Every row gives one point. The window is the flat piece filled in between its corners: a triangle in 3 columns, a solid with four corners in 4, and so on. A path goes straight from each point to the next, and from the last back to the first. After which points does the path pass through the window?

Window:
0.061 -0.025 -0.037 -0.002

0.037 -0.068 0.035 0.032

-0.023 0.001 -0.032 -0.008

-0.064 0.090 0.053 0.003
Path:
(1): -0.006 -0.021 -0.018 0.038
(2): -0.005 -0.038 0.001 0.086
(3): 0.010 -0.030 0.051 -0.010
(4): -0.054 0.055 0.063 -0.047
(5): -0.046 0.092 0.019 0.073
(6): -0.041 0.046 0.017 0.045
(7): -0.045 0.036 0.040 -0.020
(8): 0.044 -0.031 -0.015 -0.039
(9): 0.054 -0.011 -0.045 0.036
(10): -0.017 0.041 -0.004 0.017
(11): -0.005 0.031 0.011 -0.063
(12): 0.025 -0.036 0.027 -0.037
Through the window after points: 4, 8, 12

Window (6 x 6):
0.030 -0.053 -0.050 0.088 0.088 0.043

0.031 0.014 0.000 -0.020 0.043 -0.006

-0.083 0.004 -0.011 -0.067 -0.072 -0.036

-0.021 -0.054 0.009 -0.055 -0.051 -0.069

-0.042 0.014 0.054 -0.001 -0.025 -0.028

0.047 0.015 -0.019 0.064 -0.003 0.030
Path:
(1): 0.019 -0.025 0.025 -0.040 0.011 0.031
(2): 0.010 0.013 -0.014 -0.008 0.019 -0.050
(3): -0.009 -0.015 -0.015 -0.013 0.015 -0.042
(4): -0.006 -0.045 0.024 -0.036 0.000 0.027
(5): -0.039 -0.046 0.042 -0.058 -0.062 0.035
(6): -0.033 0.015 -0.001 -0.033 -0.040 -0.059
(7): 0.039 -0.019 -0.040 0.082 0.060 -0.018
(8): 0.078 -0.078 0.028 0.027 0.071 0.080
(9): -0.009 -0.033 0.011 -0.043 -0.042 0.043
(10): -0.062 0.006 -0.048 -0.023 -0.017 -0.068
(11): -0.035 -0.008 -0.012 -0.011 0.002 -0.074
(12): -0.027 -0.034 0.033 -0.059 -0.023 0.030
Through the window after points: 1

Window (8 x 8):
-0.038 0.023 -0.068 -0.015 0.009 0.005 0.069 0.069

0.004 0.024 0.081 0.026 0.014 0.020 -0.103 -0.045

0.010 0.027 0.078 0.072 -0.030 0.052 -0.013 -0.041

-0.060 0.009 -0.035 0.076 0.035 -0.003 -0.034 -0.020

-0.050 -0.054 -0.025 -0.026 -0.035 0.074 0.019 0.033

-0.045 -0.029 0.034 -0.019 0.098 -0.029 0.046 -0.006

0.029 -0.017 -0.019 0.029 0.002 -0.041 0.011 0.014

-0.094 -0.045 -0.004 -0.042 -0.034 -0.112 -0.019 0.051
Path:
(1): -0.054 -0.009 -0.032 -0.029 0.016 -0.042 0.035 -0.031
(2): -0.023 -0.057 0.020 0.011 0.080 -0.004 -0.008 0.100
(3): -0.033 -0.023 0.046 0.041 0.020 0.015 -0.040 0.040
(4): -0.028 0.020 -0.034 -0.007 -0.015 0.028 -0.027 -0.076
(5): -0.090 -0.009 -0.057 -0.060 -0.010 -0.063 0.010 -0.048
(6): -0.047 -0.030 0.005 0.023 0.033 -0.031 -0.022 0.066
(7): -0.039 -0.049 0.063 0.043 0.039 0.005 0.006 0.084
(8): -0.029 -0.004 0.007 -0.008 0.037 -0.003 0.029 -0.022
(9): -0.013 0.025 0.008 0.019 0.003 -0.016 -0.003 -0.030
(10): -0.019 0.012 0.033 0.045 0.019 0.002 -0.008 0.029
(11): -0.012 -0.043 0.010 0.057 0.048 -0.012 -0.021 0.076
(12): -0.042 0.031 -0.042 -0.016 -0.031 -0.035 0.027 -0.056
Through the window after points: 3, 7, 11

Window (9 x 9):
-0.032 -0.006 -0.038 -0.012 0.026 0.007 -0.047 -0.014 -0.024

-0.026 0.020 0.006 -0.057 -0.123 -0.055 -0.001 -0.069 -0.013

0.060 -0.084 -0.075 0.047 -0.003 0.062 0.042 0.042 -0.043

0.053 0.028 0.018 -0.038 -0.007 -0.037 -0.021 -0.072 0.024

0.020 -0.099 -0.030 -0.011 0.060 0.010 0.086 0.057 -0.033

0.039 -0.081 0.007 -0.010 0.007 0.050 0.015 0.101 0.002

-0.006 -0.113 0.013 0.098 0.027 0.073 0.049 0.026 -0.030

0.000 0.093 0.007 -0.007 -0.065 -0.114 -0.029 -0.030 -0.016

0.019 -0.083 -0.032 0.019 0.021 -0.064 -0.057 -0.009 0.021
Path:
(1): 0.043 -0.042 -0.010 -0.009 -0.020 0.006 -0.029 0.000 -0.079
(2): -0.012 -0.008 -0.031 0.035 -0.045 -0.003 -0.003 -0.021 0.068
(3): 0.018 -0.045 -0.074 0.035 -0.014 0.026 0.054 0.046 0.054
(4): 0.057 -0.085 -0.036 0.026 0.006 0.025 -0.006 0.008 -0.082
(5): 0.048 -0.057 0.022 0.013 0.021 0.014 -0.008 0.011 -0.076
(6): -0.003 -0.058 -0.027 0.031 -0.005 0.032 0.033 0.029 0.032
(7): -0.015 -0.041 -0.060 0.039 0.047 0.008 0.015 -0.002 0.048
(8): 0.048 -0.068 0.036 0.005 0.000 -0.002 -0.013 0.030 -0.080
(9): 0.025 -0.061 0.009 -0.006 -0.018 -0.007 -0.023 0.006 -0.083
(10): 0.004 -0.029 -0.039 0.012 -0.014 -0.001 0.034 0.049 0.054
(11): 0.019 -0.030 -0.022 0.002 -0.004 -0.005 0.008 0.007 0.038
(12): 0.048 -0.048 0.029 -0.031 0.000 -0.016 -0.035 0.007 -0.043
(13): 0.042 -0.072 0.001 -0.001 0.011 0.031 0.004 0.026 -0.051
(14): -0.004 -0.065 -0.042 0.015 0.013 0.036 0.043 0.017 0.050
(15): -0.010 -0.027 -0.028 0.003 -0.004 0.003 0.000 0.018 0.016
(16): 0.019 -0.048 0.013 -0.033 0.000 0.007 -0.025 -0.009 -0.078
Through the window after points: 3, 5, 11, 15

Window (11 x 11):
-0.101 -0.015 -0.068 -0.012 -0.096 -0.062 0.042 0.043 0.003 0.013 -0.015

0.035 0.042 0.031 -0.009 -0.016 0.012 0.029 0.017 -0.035 -0.052 -0.029

-0.035 -0.029 0.000 0.040 0.059 -0.003 0.010 -0.011 -0.065 -0.052 0.009

-0.083 -0.043 0.029 0.011 -0.053 -0.005 0.048 0.052 0.052 -0.017 0.007

-0.029 0.052 0.042 0.027 -0.005 -0.003 -0.053 -0.040 -0.013 -0.074 0.010

0.036 -0.044 0.014 -0.030 0.006 -0.018 -0.036 -0.034 -0.006 -0.105 0.027

-0.022 -0.007 -0.098 0.038 -0.007 0.028 0.018 -0.014 0.064 0.166 -0.012

-0.026 0.038 -0.058 0.006 0.044 -0.060 0.046 0.006 0.078 0.117 0.004

-0.015 0.003 -0.002 -0.052 0.052 0.022 -0.075 0.039 -0.001 -0.037 -0.008

-0.051 -0.020 -0.031 -0.050 0.033 -0.001 0.013 -0.036 0.005 0.184 0.052

0.018 -0.018 0.052 0.036 -0.019 -0.049 -0.054 0.046 -0.040 -0.055 0.004
Path:
(1): -0.035 0.022 -0.088 0.020 -0.019 0.038 0.006 0.037 0.016 0.006 0.087
(2): -0.005 0.016 -0.012 0.029 -0.008 0.008 -0.004 0.039 -0.035 -0.042 0.086
(3): -0.050 -0.045 0.008 -0.005 0.033 -0.045 -0.007 -0.020 -0.012 -0.004
 -0.084
(4): -0.014 -0.015 0.023 -0.003 0.009 -0.003 -0.007 -0.021 0.002 0.007 -0.043
(5): 0.005 0.027 -0.025 0.016 0.033 -0.006 0.017 0.028 -0.022 0.010 0.072
(6): -0.031 0.010 -0.029 0.011 0.006 0.007 0.010 0.033 0.012 -0.021 0.056
(7): -0.017 -0.015 -0.007 -0.010 -0.008 -0.053 -0.003 -0.007 0.028 0.024
 -0.068
(8): -0.049 -0.045 0.052 -0.027 -0.008 -0.059 -0.016 -0.027 -0.019 0.002
 -0.069
(9): -0.020 0.014 -0.037 0.044 -0.024 -0.004 0.034 0.025 0.016 0.007 0.069
(10): -0.054 0.013 -0.053 -0.014 -0.058 -0.023 0.030 0.049 -0.003 0.015 0.026
(11): -0.083 -0.050 -0.013 0.008 -0.016 -0.061 -0.001 -0.042 0.025 0.040
 -0.071
(12): -0.026 -0.044 0.008 -0.016 0.005 -0.041 0.019 -0.002 0.036 0.062 -0.054
Through the window after points: 2, 10

Window (12 x 12):
-0.025 -0.066 0.055 0.020 -0.054 0.004 -0.005 0.017 -0.067 0.008 0.064
 -0.031

0.008 -0.018 -0.077 -0.029 -0.088 0.020 0.048 -0.049 -0.020 -0.021 0.061
 0.042

-0.059 -0.060 0.001 0.008 -0.020 -0.014 -0.069 0.029 -0.045 -0.035
 -0.094 -0.005

-0.054 0.028 -0.028 0.061 0.132 0.057 -0.058 0.028 0.020 0.028 0.024
 0.010

0.016 -0.023 -0.023 -0.058 -0.004 -0.059 0.028 0.106 -0.015 -0.079 0.052
 -0.006

0.011 0.070 -0.029 0.101 -0.025 0.035 0.016 0.052 0.003 -0.009 0.076
 0.023

0.004 -0.051 -0.058 0.073 0.018 -0.018 0.012 0.121 -0.057 -0.034 -0.031
 0.031

-0.016 -0.021 -0.006 -0.012 0.039 -0.008 0.077 0.001 0.015 -0.049 -0.019
 -0.006

0.036 0.002 -0.041 0.049 0.080 -0.012 0.028 -0.070 0.004 -0.054 0.038
 -0.024

-0.066 -0.040 0.018 -0.053 -0.023 -0.121 0.020 0.004 -0.007 0.053 0.010
 0.023

0.032 0.040 0.024 -0.051 -0.011 -0.064 0.084 -0.078 -0.046 0.087 0.013
 -0.007

0.061 -0.019 -0.050 0.037 -0.032 -0.015 0.019 0.053 0.043 0.048 0.054
 0.015
Path:
(1): -0.023 -0.001 -0.036 0.016 0.036 0.003 0.012 0.025 0.001 -0.004 0.012
 -0.023
(2): 0.003 -0.044 0.051 0.027 0.052 -0.001 0.005 -0.023 0.009 -0.036 -0.027
 0.093
(3): 0.033 -0.028 0.028 0.019 0.005 -0.006 0.016 0.007 -0.042 -0.016 0.001
 0.101
(4): -0.020 -0.018 -0.104 0.014 -0.038 -0.011 0.035 0.045 -0.017 -0.009 0.031
 -0.045
(5): -0.040 -0.001 -0.038 0.017 0.018 -0.017 0.023 0.048 -0.009 0.026 0.036
 -0.058
(6): -0.014 -0.015 0.003 -0.008 0.033 -0.022 -0.010 0.019 -0.007 -0.014 0.014
 0.040
(7): 0.054 -0.025 0.026 0.007 -0.007 -0.037 0.000 0.017 -0.012 -0.027 0.021
 0.090
(8): -0.041 0.013 -0.079 0.030 -0.058 -0.006 0.061 0.017 -0.013 0.022 0.042
 -0.071
(9): -0.065 -0.028 -0.037 0.005 -0.024 -0.009 0.018 0.039 -0.029 -0.002
 -0.008 -0.061
(10): 0.020 -0.019 0.041 0.032 0.057 -0.001 -0.073 0.003 -0.013 -0.012 0.001
 0.084
(11): 0.003 -0.012 0.011 0.011 0.006 -0.019 0.020 0.016 -0.016 0.003 0.019
 0.053
(12): -0.022 -0.018 -0.072 -0.018 -0.035 -0.023 0.018 0.066 -0.021 0.014 0.024
 -0.070
Through the window after points: 1, 3, 5, 9

Window (14 x 14):
0.032 -0.033 -0.007 0.000 -0.077 0.001 0.007 0.001 -0.073 -0.013 0.032
 -0.066 0.070 0.062

0.002 0.061 -0.005 0.058 -0.071 -0.046 0.071 -0.071 0.040 0.013 -0.026
 0.022 -0.043 -0.008

0.085 -0.022 0.011 -0.003 0.028 -0.048 -0.054 0.018 0.010 -0.013 0.085
 0.021 0.038 0.055

-0.071 -0.020 0.038 0.002 -0.037 -0.002 0.091 -0.017 -0.027 -0.012 0.049
 -0.001 -0.058 -0.037

0.067 -0.067 0.027 -0.030 -0.023 -0.044 0.076 -0.029 -0.052 -0.113 0.029
 -0.017 0.046 0.073

0.068 -0.009 -0.036 0.010 0.045 0.075 -0.020 -0.016 -0.019 0.018 0.017
 -0.024 -0.017 -0.021

-0.032 0.040 -0.004 0.018 -0.090 -0.050 0.019 -0.038 -0.070 0.010 -0.024
 0.056 -0.016 -0.040

0.054 -0.001 0.119 0.002 0.011 -0.095 0.024 0.009 0.010 0.019 -0.039
 -0.057 0.030 -0.003

-0.046 0.013 -0.047 -0.003 -0.068 -0.032 -0.066 0.030 0.030 -0.031
 -0.078 0.016 -0.002 0.061

-0.065 -0.054 0.057 0.036 0.035 -0.028 -0.026 -0.016 -0.050 0.024 -0.056
 -0.050 0.040 0.056

-0.069 -0.056 -0.007 -0.005 -0.066 -0.040 0.089 -0.029 0.031 -0.016
 -0.031 0.077 0.015 -0.015

0.038 -0.024 -0.082 0.007 0.029 -0.027 0.024 0.017 -0.005 0.051 0.031
 0.009 -0.070 0.028

-0.042 0.102 0.011 -0.050 0.023 0.032 0.046 -0.019 -0.034 0.051 0.026
 0.002 -0.010 -0.038

-0.022 -0.030 0.026 -0.071 -0.001 0.017 -0.054 -0.061 -0.034 0.034
 -0.006 -0.018 0.010 0.022
Path:
(1): -0.025 0.007 -0.069 0.019 0.002 -0.073 0.035 -0.058 -0.002 -0.005 0.002
 -0.076 -0.012 -0.046
(2): 0.031 0.014 0.085 0.011 -0.066 -0.016 0.023 0.004 0.004 0.011 -0.032
 0.046 0.008 0.051
(3): 0.016 0.007 0.039 0.005 -0.023 0.017 0.016 0.030 0.003 0.049 -0.010
 0.025 -0.045 0.054
(4): 0.005 0.000 -0.030 -0.008 -0.017 -0.053 -0.021 -0.050 -0.052 -0.049
 0.001 -0.060 0.059 -0.006
(5): 0.004 -0.047 -0.054 -0.002 -0.011 -0.066 0.000 -0.050 0.007 -0.026 0.009
 -0.031 0.013 -0.024
(6): 0.002 0.002 0.073 -0.006 -0.005 0.022 0.041 0.022 -0.007 0.007 -0.018
 0.003 0.006 0.065
(7): 0.004 -0.016 0.053 0.017 -0.037 0.007 0.030 -0.019 -0.023 -0.009 -0.042
 0.030 -0.011 0.054
(8): -0.011 0.027 -0.058 -0.019 -0.051 -0.073 0.004 -0.028 -0.017 -0.018
 0.050 -0.059 0.060 -0.054
Through the window after points: 1

Window, 14 rows:
0.083 -0.039 -0.005 0.049 -0.008 0.103 -0.023 0.095 -0.010 0.046 0.036
 -0.006 0.016 0.013

-0.009 0.020 -0.008 0.005 -0.047 -0.059 -0.013 0.042 0.079 0.044 0.058
 0.032 0.036 -0.004

0.026 -0.003 -0.013 -0.052 0.006 -0.040 0.028 -0.004 0.005 0.021 -0.036
 0.040 -0.035 -0.011

-0.075 -0.100 0.051 0.082 -0.005 -0.008 0.006 -0.006 0.000 -0.044 0.004
 0.032 0.034 0.052

0.065 0.025 0.122 0.064 0.059 0.066 0.050 -0.032 -0.041 0.013 -0.010
 -0.006 -0.020 0.046

-0.019 -0.037 0.114 -0.007 0.004 0.013 -0.021 -0.017 -0.016 0.054 0.027
 0.075 0.039 -0.008

-0.034 0.013 -0.052 0.039 0.078 0.056 -0.036 0.044 0.010 0.089 0.107
 -0.050 0.013 0.030

0.006 0.006 0.062 0.025 0.029 -0.069 -0.067 -0.034 -0.001 0.009 -0.080
 0.006 -0.041 -0.083

0.063 -0.018 0.076 0.016 -0.055 0.020 0.043 -0.079 0.012 -0.041 -0.006
 -0.051 0.035 -0.003

0.017 -0.013 0.054 -0.017 -0.094 -0.002 -0.002 -0.026 -0.015 0.038 0.073
 -0.005 -0.025 0.083

0.066 0.027 0.009 0.018 0.052 -0.080 0.013 -0.010 0.019 -0.021 0.093
 -0.067 0.010 -0.028

-0.015 -0.029 -0.021 0.059 -0.068 -0.045 0.055 0.022 -0.049 0.039 0.051
 0.018 0.050 0.057

-0.011 -0.076 0.004 0.068 -0.003 0.023 0.008 -0.007 0.037 -0.010 -0.017
 0.027 -0.051 -0.086

0.020 -0.008 0.002 -0.004 0.005 0.004 0.018 0.094 -0.005 0.077 -0.001
 -0.050 -0.041 -0.023
Path:
(1): -0.014 0.043 0.023 0.004 -0.010 0.016 0.018 0.047 0.004 -0.017 0.075
 0.052 0.030 -0.044
(2): -0.057 -0.008 0.042 0.007 0.013 0.037 0.020 0.014 -0.015 -0.064 0.010
 0.030 0.019 0.024
(3): 0.051 -0.067 0.062 0.097 0.005 -0.023 0.008 -0.027 0.004 0.068 0.006
 -0.011 -0.008 0.030
(4): 0.017 -0.043 0.048 0.041 0.001 0.002 0.016 -0.038 0.006 0.043 -0.004
 -0.005 0.006 0.015
(5): 0.004 0.017 0.018 0.001 0.000 -0.002 0.000 0.060 -0.004 -0.041 0.029
 0.031 0.026 -0.057
(6): -0.044 0.071 0.080 0.017 -0.058 0.048 0.008 0.011 -0.001 -0.060 0.070
 0.016 0.025 0.034
(7): 0.037 -0.076 0.008 0.045 0.052 -0.018 0.005 -0.020 -0.002 0.069 0.005
 -0.004 -0.002 0.007
(8): 0.038 -0.024 0.032 0.036 0.015 -0.031 -0.021 -0.013 0.019 0.032 -0.005
 -0.016 -0.010 -0.019
(9): -0.010 0.061 0.052 -0.003 0.024 -0.023 -0.008 0.013 -0.047 -0.048 0.023
 0.007 -0.011 -0.051
(10): -0.001 0.032 0.027 -0.005 0.004 0.030 0.011 0.048 -0.054 -0.016 0.046
 0.010 0.016 -0.020
(11): 0.012 -0.095 0.044 0.084 -0.007 -0.036 -0.010 -0.067 0.068 0.075 -0.027
 0.015 -0.031 0.005
(12): 0.037 -0.063 0.034 0.045 0.035 -0.034 -0.012 -0.030 0.015 0.065 -0.038
 -0.031 -0.010 0.023
Through the window after points: 2, 8, 10
